Every row gives one point. To make a cloud, some directions were put in groups of two or more. Within a group, all points are equally far from the middle, so they leave a hole (a ring in 2 directions, a hollow ball in 3). The other directions are filled evenly. Then the cloud was stretched, turned, moved and blurred a little. Count the holes, and give their numbers of directions, smallest first.
In the rows, 128 means zero.

Cloud (15 x 2):
[[144 151]
 [157 142]
 [170 120]
 [ 92 126]
 [146 150]
 [168  82]
 [124 156]
 [ 92 128]
 [112  75]
 [114  72]
 [165 131]
 [102  84]
 [ 92 127]
 [ 92 123]
 [131  66]]
Holes: 1 (2)

Cloud (19 x 3):
[[102 162 143]
 [160 144 171]
 [180 119 168]
 [124 108 172]
 [130 106 182]
 [120 164 129]
 [156 100 141]
 [173 100 161]
 [178 116 160]
 [126 110 190]
 [157 102 135]
 [ 86 138 121]
 [151 129 103]
 [117 111  93]
 [114 137 193]
 [142 154 158]
 [152 119 102]
 [114 134 193]
 [139 152 200]]
Holes: 1 (2)

Cloud, 31 rows:
[[146  94 160 125]
 [143 135  75  85]
 [ 86 112 100 147]
 [ 85  98 135 119]
 [ 86 101 136 171]
 [ 73 120 136 127]
 [135  81 132  96]
 [ 87 165 141 133]
 [100 107  95 181]
 [159 171 135 124]
 [119 176 104 122]
 [139 174 118 166]
 [111 158 153 196]
 [152 146 166 101]
 [134 139  74 106]
 [156 114 175 165]
 [148 169 108 171]
 [ 84 130 102 157]
 [165 168 117 121]
 [124  83 148 128]
 [133 106  78 177]
 [ 92 175 135 110]
 [176 123  89 114]
 [106 155 168 119]
 [149 179 117  92]
 [100  89 144 146]
 [181 113 136  97]
 [ 91  95 129 169]
 [ 86 160 142 143]
 [116 106  81  98]
 [198 120 121 152]]
Holes: 1 (3)

Cloud, 30 rows:
[[ 83  73 138 134]
 [106 148  82 114]
 [ 93 147 105  87]
 [103 123  82 130]
 [112 103 188 122]
 [155 185 140 112]
 [144 115 126  84]
 [140 126 148 174]
 [127  74 135 117]
 [ 86 144 129  82]
 [ 66 102 152 133]
 [127 169 173 149]
 [112 187 151 144]
 [150 126 130  84]
 [115  96 106  93]
 [153 181 150 108]
 [117 111 111  81]
 [164 145 113 141]
 [141 184  99 128]
 [111 132 135  70]
 [115 135 153  73]
 [111  67 147 126]
 [144 195 124 121]
 [ 87  92 176 117]
 [ 93 145 109  84]
 [129  98 181 141]
 [ 97  88 100 121]
 [113 131 177  89]
 [136 165 180 129]
 [ 88 156 112  92]]
Holes: 2 (2, 2)

Cloud, 51 rows:
[[150 188 145 157 103 124]
 [ 76 119 104  91 121 111]
 [128 107  91  78  98 142]
 [131 100 170 148  91 115]
 [125 120 154 140  98 185]
 [146 105 127 170 145 121]
 [168 133 129 167  76 127]
 [123 121 151 141  41 130]
 [134  92 114 100  69  89]
 [142 128 115  95 181 124]
 [ 91 131 148 137 163 151]
 [138  90 138 103  76  89]
 [117 127 138 149  45 113]
 [ 87 109 119  91 158  95]
 [ 88 129 106 161 141 120]
 [129  99 170 134  77 117]
 [148 125 111  97  51  84]
 [164 148 167 144 127 162]
 [ 76 108  95  95  90 123]
 [180 167 112 120  60 105]
 [170 177 118 142 126  77]
 [102 122 110 109 101  64]
 [117 138 131 108  85  63]
 [106 125 106 171  86 107]
 [ 81  93 136 104 163 115]
 [117 146 182 135 123 118]
 [176 188 119 128  88  94]
 [167 133 163 167 124 120]
 [170 161 150 100 155 145]
 [144  95 101  94 131 114]
 [137 186 142 147 113 147]
 [154 130 125 172  68 126]
 [132 137  99 100 168  84]
 [182 165 129 126  64 146]
 [130 153 117 177 106  96]
 [ 79  85  98 122  78 125]
 [144 138 132  72  51 138]
 [118 144 146 168 120  86]
 [126 166 167 146 142 145]
 [141 156 136  95 100  63]
 [154 158  85 130 112  81]
 [124 130  82  97  98  79]
 [130 160 141 172 106  96]
 [108 135 149 149 108  78]
 [131 114 104 145 119 176]
 [ 94  80 132 144 139 156]
 [131  94 130  97 147  74]
 [180 131 152  99 116  88]
 [162 113  97 108  84  96]
 [103 129 171  90 135 129]
 [ 96 120 118 123  98  69]]
Holes: 3 (2, 2, 2)
